Each row is a point. The points of each table are mixes of a few directions, plus a little noise. How many directions does each table use, and how many do they share? Where both have some left over, give the other angles between the two spaces (their principal angles), to ten degrees, smallest first.

First (6 x 3)
[[ -2 -67  25]
 [ 25  61  -4]
 [-11 -54  12]
 [ 13  16   4]
 [-15   7 -15]
 [-11  36 -23]]
Second (6 x 3)
[[  5 -26  14]
 [-10  55 -31]
 [-12  62 -34]
 [  0  -1   1]
 [ 10 -49  26]
 [ 10 -41  23]]
Directions: first 2, second 1, shared 1

First (8 x 4)
[[-25  42 -24  61]
 [ 26  -5 -13  14]
 [-38  44  30 -36]
 [ -9  46   3   4]
 [ 50 -49  -5 -16]
 [ 53 -35  -4 -19]
 [-29 -17   7  -4]
 [-26 -27   8  -5]]
Second (8 x 4)
[[ -3  21 -35  30]
 [  5  27   7  47]
 [  5  -3  33   1]
 [ -2  34 -37  52]
 [ -4 -24 -12 -43]
 [  6  -3  40   2]
 [ -2 -53  23 -89]
 [ -3   2 -18   0]]
Directions: first 3, second 2, shared 1; angles 80

First (8 x 6)
[[ 20  12   7  -1   8  12]
 [-46 -13   0  15  57 -17]
 [-48 -46 -15  18 -17  -9]
 [ 25  -3  -3  -3 -41  14]
 [-24 -29 -18  -4 -54 -18]
 [-19 -12  -7   0 -12 -11]
 [  4  -1   8  19  40  20]
 [ 86  91  27 -44  19  10]]
Second (7 x 6)
[[  1  -1   0   1  -1   1]
 [ 67 -39   3  39 -57  89]
 [  5  -3   0   4  -5   8]
 [ -2   1   0  -1   2  -3]
 [-61  36  -2 -36  53 -82]
 [  9  -5   0   5  -8  12]
 [-20  12  -1 -12  16 -25]]
Directions: first 3, second 1, shared 1

First (7 x 9)
[[ 24  21  22 -35 -15 -35  27   4 -18]
 [  3  -3   4  18   1   5 -25  35  17]
 [ -1  24   0 -44 -44 -22  26   0 -21]
 [-15 -20  23  31  34  69 -32   6  24]
 [ 47  47 -44 -19  18   1  25  25   8]
 [-18 -43  67   6  -7 -47  -3 -35 -24]
 [-40 -25 -71  44  13  29 -19 -35  15]]
Second (9 x 9)
[[ -6   9 -21  -3  11 -11   2  -7   6]
 [ -3 -23  11   6 -21  -4  28 -38  40]
 [-42  20  12 -46   7 -34  17 -44 -14]
 [ 28 -10 -31  34   4  19  -6  23  27]
 [ 26  29  -6   5  27  27 -61  90 -74]
 [  6   5 -62  21  18 -14  16 -18  50]
 [ 31  -1   2  20   3  32 -34  57 -27]
 [ -4  -6  33  -9 -12   6  -5   3 -20]
 [-36 -23  57 -32 -35 -20  39 -70  17]]
Directions: first 5, second 3, shared 1; angles 40, 70

First (10 x 11)
[[-22 -11  24  18  -7  46 -38  43  41 -19   2]
 [ -1  31  44  24  26   2 -40  35  11 -19   0]
 [ 10  13  -5   2   6  -6  -7  16   7  -3  -2]
 [ -3  13  32   5  16  12 -21  12 -11  -3   1]
 [-30 -26  12  20 -24  16  -6  -3  36 -14   3]
 [  2 -24 -22 -29  -9  25  23 -20 -30  24   0]
 [ 19   2 -26 -24   1 -28  36 -40 -41  21   0]
 [ 32  42  -8  -3  27 -19 -19  37  -5  -5  -4]
 [  1 -14 -26  -2 -19 -33  34 -39  -2   6   1]
 [ -3 -23 -26  -9 -21 -13  35 -39  -8  11   1]]
Second (8 x 11)
[[ 12 -13   0 -46  -3 -16 -11 -17   7  -6 -48]
 [-17  -3  26 -29   1 -20   6  -3  -8  16  21]
 [-10  15 -23  25   2  12   7  21  -4  -5   2]
 [ 29   6 -16  54 -45  23  -7   2  21  23  24]
 [-14  15 -36   6  32  -6 -11   1  10 -10 -11]
 [ 10   7 -25  22   2   8 -12  -6  18   1  -2]
 [ -5 -34  95 -28  18   0  28 -17 -42 -16  45]
 [ -5   9 -20  -2  -7  -1   2  16  -1  -4 -27]]
Directions: first 4, second 5, shared 0; angles 40, 70, 70, 70

First (9 x 12)
[[ 19  -8 -39   8  -8  -3 -35 -21  12  29   0  -6]
 [ 47  27  60   8 -23 -53  12   7   9 -35  24 -10]
 [-23 -22   2   3 -14   8  24  19 -22  35  56  46]
 [ 13  14  13  -4  39   8   4 -33 -20   7 -44 -36]
 [-25  24 -59  -9  29 -19 -22  11  12 -15 -22  27]
 [ 18 -22   4  -2 -45  21 -11  27  37 -40  -2 -77]
 [-13   5 -11   6  11  -5 -17 -26   3  16 -21  64]
 [-16  -3  52   4   4   4  35  -7 -27  15  16  57]
 [-21 -15 -24 -14   8  40  10  24  -3 -10  -9 -62]]
Second (10 x 12)
[[ -1 -22   7 -26 -33  23   8  30   7  33 -58 -35]
 [ -7  -2  23 -20 -35  53  -5  46 -20  34 -95 -28]
 [-18 -48  -9 -11 -10 -15  11 -33  56  -1  11  36]
 [ 18  -8 -21  -6   4 -38  11  -6  14   0  50 -30]
 [ 19  18  27   4  32 -44  23 -35  -9 -11  37   6]
 [-16   4  -7  17  10  10 -15 -16   2 -20  15  40]
 [  3  47   0  41  44 -12 -20 -25 -34 -44  56  45]
 [ -5   6 -23  11   4   3 -15   5   0 -16  25   9]
 [-15 -18 -31 -11 -38  44 -21  43   7  17 -41 -23]
 [ 24  22  35  -5  19 -24  25 -10 -23   6  -1 -21]]
Directions: first 6, second 4, shared 2; angles 50, 70

First (8 x 18)
[[ 47 -19  76  -2  18 -55 -33  -5  37 -24 -33  -2  -9  49  25  25   6  -4]
 [ 39  -8 -12  58 -48 -13 -10  -4  -8  36   6   5   9  16  20 -35  52  57]
 [-53 -29  -6 -12  21 -15  -6   8 -15 -29   3 -25 -28  -4  -8  46 -31  30]
 [-12   5  -3   1  -3   3  13  -4  -6   3   3   0   4  -2  -7  -6  -4  -6]
 [-52 -10 -75  48 -61  12  31 -34 -61  29  23  -2  13 -17 -30   3   8  56]
 [ 46  19   2 -38  41  36 -24  42  40  -3   3  11  -5 -25  23 -24   4 -34]
 [  4  25  57 -12  18 -16  22  10  22  -1  -8  -4   8  23   7 -34   2 -52]
 [-21  19 -40 -42  16  46  10 -12  -6 -10   6  18   9 -38 -30  25 -37 -46]]
Second (8 x 18)
[[-12  12 -37   7  -9  30  14  11 -13  19  18   2   4 -24  -4 -28   9   5]
 [ 27 -28  87 -15  23 -69 -33 -28  32 -45 -44  -3 -12  59   8  67 -20 -14]
 [  7  -8  22  -4   5 -18  -9  -7   7 -11 -11  -1  -3  15   1  17  -5  -3]
 [ 29 -31  95 -17  25 -74 -36 -30  34 -49 -49  -1 -12  64   8  73 -22 -15]
 [ -6   7 -21   3  -5  16   8   7  -9  11  11   0   3 -14  -1 -15   5   3]
 [ -3   3 -10   2  -3   7   3   2  -4   5   5   1   1  -6  -1  -7   3   1]
 [-19  20 -65  11 -17  51  24  20 -24  32  33   1   9 -43  -6 -50  15  11]
 [-22  24 -72  13 -19  57  27  23 -27  36  36   1  10 -49  -6 -56  17  12]]
Directions: first 5, second 1, shared 1
